Each row of a before or after table is a point. The points were changed in one or more steps. Then noise was added and the rows were shuffled. The steps act on columns, c1 being the first. Name the steps. A step turns or swaps two columns, mirrors them in a line or flattens them onto one, adds a multiple of one to another, or multiplies or shifts one. Angles are multiples of 10 degrees, from the lower column toward the higher: turns from -170 to 170, lines from 10 to 170 but not 90. Use the fewest steps. Two steps may share a column if one is a turn and the other turns, adds or multiplies; they go together, in the order done. Otherwise the lowest column goes first.

Before (10 x 3):
[[  0 -11 -10]
 [ 19 -24   2]
 [ -9  -2   9]
 [ -2 -12 -44]
 [  0  30  15]
 [ 57   2  -7]
 [ -9 -10  53]
 [-29 -22  38]
 [  4  -3 -38]
 [-13 -47  60]]
After, 10 rows:
[[ -6 -30  14]
 [ 16  27  10]
 [  3  12  -9]
 [-33  47  53]
 [ 56  -1  14]
 [ 11  13 -41]
 [ 18   3 -36]
 [-25  10  47]
 [-39  23  25]
 [-12   0   5]]
Steps: turn c1 and c3 by 20 degrees; multiply c2 by -1

Before (11 x 8):
[[ -3  -6  14  20   0 -10  -5 -18]
 [ -3   4  17  12  -1   7   4   2]
 [ -4   1  19  -9  -6  10 -15 -12]
 [ 41  -3  14  -7  10 -11  26 -20]
 [  0 -21   1  -8  -6  -6   0  -7]
 [  4  -6  23   5  23  -4  -8 -12]
 [ 22 -17  18  -7  -4  -2  -6 -10]
 [ -1   4  22  -6  -3  12 -12  -8]
 [  6   3 -14  11  12 -10 -16  -2]
 [  2  -3 -18  -8   7  -5  -7  -4]
 [  0   1  23  -2   0 -12  -4  -5]]
After, 11 rows:
[[ 41  -3   2 -21  10 -11  25 -20]
 [ -4   1  20 -27  -5  10 -15 -12]
 [ -2   4  23 -18  -3  11 -11  -8]
 [ 22 -17  12 -21  -4  -2  -6 -11]
 [ -2  -6  14  60  -1 -10  -4 -17]
 [  5  -6  22  15  23  -3  -7 -13]
 [ -2   5  18  36  -1   7   4   3]
 [  0 -21   1 -24  -6  -7   1  -7]
 [  0   1  23  -5   1 -12  -3  -5]
 [  6   4 -16  34  12 -10 -17  -1]
 [  2  -4 -17 -23   8  -5  -7  -4]]
Steps: add -0.3 times c1 to c3; multiply c4 by 3

Before, 10 rows:
[[-39 -32   1  21  10  -6   4   1   1  22 -34  -4]
 [-24  46   1  18 -33  27 -32  -4   7 -33   2 -35]
 [ -3 -23  44 -37  33   5  -7 -28 -28  21  13  27]
 [ 10  24 -19  21  -6   3   8   1   4  23 -39 -10]
 [  5 -23  37 -59   7 -38 -20 -21  13 -25  24  45]
 [-14  20 -31 -11 -60  32 -28  31  23   8  49 -34]
 [  8  30 -10  33 -35  50 -57  25  48 -19  12 -18]
 [ 11 -39  41  -2   3 -45  -9 -14 -30  24   5   9]
 [  2 -31   9  17   9  -6  26 -39  -1   8   8   3]
 [ -7 -21  37   9 -26  11  25 -18  -1  26 -40  -1]]
After, 10 rows:
[[  2   7   9  33   9  -6  -2 -37 -31 -31   8   3]
 [ -2  20  46 -25  32   3  27 -28 -58 -22  11  26]
 [-40  21   1  14  11  -7 -17  -1 -28 -33 -35  -4]
 [  9  25 -19  18  -6   3 -13   0 -26  25 -40 -11]
 [  8 -17 -11 -34 -33  50 -57  24  20  30  12 -17]
 [-15   8 -30 -29 -61  32  -4  31  -7  20  50 -35]
 [-23 -34   0 -19 -33  27 -32  -3 -24  44   1 -34]
 [ 12  24  41  -8   3 -45  -2 -14 -63 -40   5   7]
 [ -8  27  37  26 -26  10   5 -19 -32 -21 -39  -1]
 [  5 -26  36 -45   6 -38  40 -20 -17 -22  24  44]]
Steps: swap c2 and c10; turn c4 and c7 by -60 degrees; shift c9 by -30
